Every row gives one point. Two turns around zero, p and q, are shown by what they do to some points. Where does a point land after both, in the order given? Backwards means that the second turn is done in reverse. Each puzzle has new turns, and all numbers are rounded.

Turn p:
[-14  22 -19] -> [ -6  17 -27]
[ 38  21 -44] -> [ 28 -25 -49]
[-18 -30  20] -> [-24  -3  32]
[ -6 -13  43] -> [ 2 11 44]
Turn q:
[29 -6 26] -> [34  7 19]
[-14  29 -19] -> [-31  19  -8]
[ 21 -25  25] -> [ 36 -13  14]
[ 17   2 -41] -> [  2  18 -40]
[-68  -5 -23] -> [-59 -38 -15]
[15  5 32] -> [18  7 30]
Where do these land?
p, then q: [ -2  -3 -15] -> [ -6  -8 -12]
q, then p: [-37  21  15] -> [-25  27  25]
q, then p backwards: [ 50 -35  11] -> [51 33 13]
p, then q backwards: [-25 -15   9] -> [-18  24   7]
q, then p: [40 19 28] -> [50 15  8]
p, then q: [-26  13 -48] -> [-39  -2 -40]

Turn p:
[19 32 23 22] -> [31  8  3 37]
[-4  3 -2 48] -> [ -1 -20 -26  35]
[  0 -34   6 -42] -> [-15  -7  34 -39]
[-27 -19  32   2] -> [-32  -7  27  18]
[-21  29 -46  18] -> [ -7  23 -56   2]
[ 32 -11 -13 -49] -> [ 23   4  19 -53]
Turn q:
[-47  36  26 -47] -> [-18   5 -36 -69]
[ 19 -43   2  39] -> [ -1 -31  19  49]
[ -6 -13 -32 -12] -> [ 15  14 -26  17]
[ 41  11   0 -11] -> [32  9 28 -7]
[-7  9  5 30] -> [-28   3  14   9]
Where do these land?
q, then p: [18 35 34 26] -> [-20  17  49  17]
p, then q: [ 15  12  43 -35] -> [ -6 -23  38 -38]
p, then q: [ 16 -46  10 -33] -> [ 19 -45 -18 -28]
p, then q backwards: [ 12  -9 -14  25] -> [-10 -28   5 -12]
q, then p: [ 15  -8 -32 -32] -> [ 44  -2 -18  -8]
q, then p: [-38  19 -23   0] -> [-12  34 -32  -3]
q, then p: [-38  -3 -17  48] -> [-42   9 -34  32]

Turn p:
[ -8 -22  11 -22] -> [  4 -29  -7 -16]
[ -9 -14 -56 -31] -> [  2  16 -57 -29]
[-25  48  27   2] -> [-28  15  48 -18]
[-28 -26 -16  17] -> [-30 -13 -28  13]
[ 70  10 -22  -6] -> [64 34 -7 13]
[-19  18  27  25] -> [-27  -2  33  13]
[ 17 -13  29  14] -> [ 14 -21  18  23]
Turn q:
[-12   4 -26 -16] -> [-16  16 -23  10]
[ 48  28 -48   5] -> [ 24  63 -15 -25]
[ 35  -5 -30  20] -> [ 33  22 -19 -25]
[-40 -24  33   6] -> [-10 -51   7  24]
[ -2 -26  45 -16] -> [-21 -42  23 -16]
[-29  22  26   1] -> [-11  -8  27  33]
Where do these land?
p, then q backwards: [-38  -2 -15  -3] -> [ -1 -15  -8 -37]
q, then p: [-21 -41  -6 -43] -> [-37 -12 -47 -18]
p, then q: [-45  18 -23   2] -> [-29   6 -10  43]
p, then q backwards: [ 64  20   2 -13] -> [27 28 -7 56]
p, then q: [ 14   1 -11  28] -> [29  9  6 13]
p, then q backwards: [49 11 48 12] -> [-2 30 39 50]
p, then q: [-22  -7   4  17] -> [  3 -17 -10  21]

Turn p:
[-17   4 -45 -21   5  32] -> [ -9   0 -36 -48  11  -2]
[ 14  -2 -10  26  12 -16] -> [  7   3 -16  30  13   5]
[ 42  11   8   9 -25  24] -> [ 30 -22  16  -5   9  39]
[-42 -28   2  13 -49 -34] -> [ 21  -2 -11  13 -65 -36]
[  5   5  36 -37  35 -43] -> [-18  31  49  18  24 -36]
[-15 -38 -33 -27 -14  32] -> [ -2 -37 -26 -44  -4 -26]
[ 12  24  -7   6 -27  10] -> [ 26   5  -1 -13  -7  27]
[-30   2  26  57  29 -40] -> [-30  27 -11  70 -25   1]
[ 31  22  23 -28  34  34] -> [-25  -3  36 -21  44  27]
Turn q:
[ 39  -7 -18  27  -3  15] -> [30 15  6 37 12 13]
[-44 -52  -2 -48  -1  -8] -> [-38 -70 -22  -6  -9  -4]
[ 12  23  27   1 -42   2] -> [ -1  23  15 -20 -19  41]
[ -2 -54   4 -31  68   5] -> [ 20 -73  -1  -1  31 -43]
[ 35  29 -12  31   2 -26] -> [ 30  44  11  17 -21 -14]
[-11  34 -14  -7   3  11] -> [ -4  25 -25 -17  10  -4]
[-30  26  15  28 -26   1] -> [-38  36  17 -11  -2  10]
Where do these land?
q, then p backwards: [-39 -27  14  39 -41  -2] -> [-16   6  58  14  40  15]
q, then p: [  7 -31 -14 -35  11 -10] -> [ 19 -34 -20  11   4 -24]
q, then p backwards: [ 19  16 -17  27  11 -14] -> [ -3   9  -1   0  -5 -43]
p, then q: [ 64 -24 -22 -59   8  26] -> [ 47 -70   8 -16   7 -43]
p, then q: [-17 -15  56   8  11 -21] -> [-41  15  47  -5 -11   7]
p, then q: [ 15  67 -19  -8 -15  14] -> [ 39  15 -32 -37  32  20]
q, then p backwards: [-18  23 -28  -1  -2 -13] -> [-33   2 -20   5  11 -13]
p, then q: [-31 -10  30  29  16  19] -> [-54   3   4  10  10  15]

Turn p:
[  6  28  -6 -11  -3  -8 -23 -21] -> [-14  25   7  -3  -4   5 -14  30]
[  6  21 -19  12 -46   3 -18  38] -> [ 30  -2 -43  16 -21  -6 -31  22]
[ 20  10   7 -18   1  30 -27  -2] -> [  0  -1 -10  -6  13  16  14  42]
[ 10 -22  -9  -6  22 -59 -12  21] -> [-44 -18 -15 -24  -2  -2 -37 -29]
[  9 -11 -31  -1  56  16  49  11] -> [  4  13  -5  -1  62  10  13 -52]
[-37  -7  -3 -16  27  15 -51  25] -> [-13  11 -39 -35 -27  36  28   0]
[ 33   2  32 -11   8 -13   6  49] -> [-29 -43 -32  29  15   6  -5   1]
[  6  13  29  61 -32   1  37 -81] -> [ 37   0 103  35 -12 -11 -13   8]
[-10 -60  24  -3 -12  33  15 -40] -> [ 23 -30  43 -30   1 -26  50   0]
[-41  25 -24  -6 -21 -17  24  -1] -> [  6  44  -7  18 -24 -29  -6 -20]
Turn q:
[-49   4   7  -7   6  22 -22  -1] -> [-30  -4  17  -7 -15 -30 -29 -16]
[ 34 -66 -49 -30  52  34  56   2] -> [-10 -50   5 -27  79   6  73 -30]
[-21 -21   8   3 -19  -4  11  14] -> [ 11  20  16 -22  10 -15  -8   1]
[ -3 -31  27   0  -5  -3 -44  -6] -> [ 30 -27  -4 -18 -20 -21 -29  -4]
[ 38   8 -25   1 -16   5  22  24] -> [15 12 17 10  9 39 34 -4]
[ 25  63  41 -11 -10  36  37   2] -> [  3  40  -7  77  -7 -12  24 -27]
[-27  -6  -1  55  31 -46   8  17] -> [-14   1  10 -16   7 -16  -2  80]
[-39  22  13   1  20 -25  17 -29] -> [-37  18 -31   6  11 -23 -21  22]
[ 24 -23 -43 -11 -22   4 -11 -45] -> [  0 -14 -34 -41 -12  37  17 -29]
[ 17  32  24 -15 -26 -32 -30  36] -> [ 35  13  15  36 -13  28 -45  11]
[  2  18  -3  12 -11   9 -45 -14] -> [ -3 -12  -4   2 -49   9 -14  -5]
Where do these land?
q, then p: [ 30  30 -38 -11 -30 -27   1  41] -> [36 -9 -4 28 17 40 40 31]
p, then q backwards: [-24 -47  29 -31  25   4   7 -31] -> [-11 -28 -38  25  13  52  20   3]
q, then p: [ 32  34 -19 -10  -6  -4 -44  50] -> [ 45 -49  13   7 -12  26  27  31]
p, then q backwards: [ -9 -26 -26  -6  19 -26  -6 -41] -> [-46 -27 -20  -2 -25  14   3  11]
q, then p: [ 13 -61  11  13  46  14  23 -48] -> [-29   5  -5 -33  38 -47 -15 -58]
q, then p: [-11  49 -21   7   7  -7   4  52] -> [ 17 -18  -3  38 -36  41  28  -2]
p, then q backwards: [ 11  47 -21 -16 -36  23   8  38] -> [ 20  26  52   2   5 -40  20 -23]
q, then p: [ -3  18  56  15 -13  -6  15 -16] -> [  0  12  -7  17  -4   5 -62   0]
q, then p: [-28 -34  32  31 -23  11   5  -1] -> [-48  -1  -9  17  -1 -28 -30  15]
p, then q: [-12 -10  -2   8  11  18 -13 -44] -> [ 17  13  -3  38  15 -15  -4 -22]
